Rows are points. A path goes straight from each point to the next, and from the last back to the first. The post is the endless flat space through its rows: a point in 2 columns, a line in 3, a plane in 4, and so on, so that a path can go around it. How many times does the path go around the post? Going back the other way cancels.
(in the rows, 128 means zero)

Post:
[[166 169 110]
 [118 111 111]]
Path, 22 rows:
[[138 100 109]
 [215 189  70]
 [ 99 142  81]
 [106 174 105]
 [141 163  81]
 [122 167 116]
 [176 197 125]
 [203 188 117]
 [157 139  96]
 [156 113 100]
 [152 118 128]
 [173 166 134]
 [160  84 110]
 [160 121 113]
 [165 167 135]
 [122 159 128]
 [131 193 117]
 [ 92 101 134]
 [173 123 136]
 [240 189 117]
 [144 123 157]
 [166 160 144]]
Times around: 1

Post:
[[124 193 153  82 241 111 180 121 165]
 [108 133 107  81 115 157 133 123 136]
 [131 113 110 137  87 111 138 160 121]
 [158 118 156 129  92 137 122 165 164]
 [132 122 185 152 109 106 191 112 191]
 [201  87 153 145 143 141 152  78 101]
 [ 65 129 125 131 141 116  61 101 182]
 [157 148 117 116 155 151 135 167 205]]
Path, 30 rows:
[[157 135 142 139  98 130  79 146 166]
 [138 204 155 112 132 146 127 181 189]
 [ 71 160 150 111 193 112 189  84 114]
 [ 68 153 206 116 159  75 121 140 134]
 [132 119 134 106 147 136 147 119 187]
 [ 82 116 161 113 132 140 133 128 190]
 [163  63 143 138 117 144 195  87 161]
 [183 103 196 132 184  73  93  90 152]
 [126 150 132 127 103  71 212  83  77]
 [131 177 139  97 150 179 144 160 211]
 [ 33 105 111 124 133 161 169  60 114]
 [ 75 117 118 113 145 140  76 106 174]
 [143  93 104 125 124 146  95 104 233]
 [185 140 144 142 119  96 114 150 209]
 [152 121  84 111  86 158 112 110  75]
 [ 67 170 122 111 181 117 170 103 161]
 [150 119 153  98 142 119 182 174  60]
 [162 105 156  97 205 100  72 120 124]
 [162 117 144 121 138  98 154  77 198]
 [192 137 184 161  95 132 208 112 187]
 [ 93 137  90 180 157 124 163 120 151]
 [ 83 119 105 113 141 136 143 126 144]
 [ 94 136 181  69 184  95 116 128 154]
 [146 124  97 106 103 118 137 151 149]
 [185 151 116 134 155 106 140 103 139]
 [117 174 152  85 120 153 107 185 194]
 [117 119 159 129 132 167  90 113 189]
 [109 162 179  59 211 145  93 176 151]
 [204  84 136 118 179  94 200  91  97]
 [143 137 152 121 164  94 174  87 120]]
Times around: 5

Post, 13 rows:
[[107 107 109 122 111 124 128 104 150 110 174 108 132  53]
 [113  88 146 126 148 167  74  92  99 112 147 121 137 124]
 [107 110 105 138 126 138 142 136 115 131 157 135 127 189]
 [120 133  93 136 122 118  76 105 186 127 178 107 106 159]
 [100 100 138 112 122 140 138  58 171 121 126 145 103 126]
 [145 114  99 130 121 121 104 137 178 192 138  83 134 103]
 [219 103  99 166 166 122 100 147 152 170 189 148 184 127]
 [105 111 173  53 146 131 154  73 154 124 155  99 123 167]
 [ 98 115 122  90 130 171  86 147 140 134 187 145  98 146]
 [ 95  83 178  82 101 194  48 189 122  67 137 117 103 138]
 [180 154 138 159 194 100  65 170 120 129 141 153 167 101]
 [213 103 163 118 178  22  73 133 128 147 143 127 138 122]
 [166 114 161 192 144 122 130 157 132 167 189 171 174 127]]
Path, 29 rows:
[[ 96 106 144  47 150 153 107 145 123 113 178 105 146 227]
 [ 39 124 127 156 129 116 157 180 127 134 199 144 117  99]
 [106 128 105 175 114 101  84 161 150 134 141 180 102 172]
 [ 99 156 117 117  78 100 233  46 209 152 152 147 121 134]
 [113 155 150 173 109  71 101 110 155 118 182 152  98  59]
 [184 138 103 145 183 122  82 106 188 134 212 163 140 136]
 [135  66 125 130 178 171  37  78 114 122 169 123 136 159]
 [104  96 109  91 109 145 187 159 135 155 119 131 160 114]
 [126 152 134  68 165 116  86  80  90 122 146 141 123 120]
 [160 113 176  85 146 145 153  54 182 157 141 102 114 158]
 [137 158 116 155 193 119 173  58 175 114 199 182 143 131]
 [150  98 139 125 189  58  51 176 123 135  90 162 104  40]
 [ 63 158 108 141 139  99 108 155  86 120 137 115 157 181]
 [127  98 157 121  93 105  76 161 109  99 135 159 109 152]
 [142  86 147 104 112 177 146  82  90 137 145 107 144 145]
 [111  94  99 143 136 165 164 127 120 186 151  75 137 148]
 [111 182 181  91 176 131 107 137 128  79 141 112  92 190]
 [143 102 103 139  91 204 115 174 166 169 131 163 135  89]
 [180 116 132 200 116 151 110 178 196 171 134 178 172 126]
 [ 64 144  67 130 161 212  75 194 142  97 128 139 155 160]
 [134  95 125 153 156 153 139  83 175 131 203 158 125  68]
 [180  62 148 158  81  99  76 190 163 155 179  47  91 195]
 [148 128 105  90 142 137  53 125  79 117 150  46 124 219]
 [170 144 191 138 212 128  37 130  88 100 164 182 180  65]
 [ 95  68 171 116 113  95  55 105 169 154  82 163  87 136]
 [135  51 143 113  95 121 181 152 161 153 168 137 108 132]
 [120 104  83 117 153 145 138  82 129 107 113 145 102 153]
 [116 136 152 146  80 145 115 149 161 158 125 124 115 111]
 [128 140  83 154 107 115 147  88 162 110 221 117 168 172]]
Times around: 0
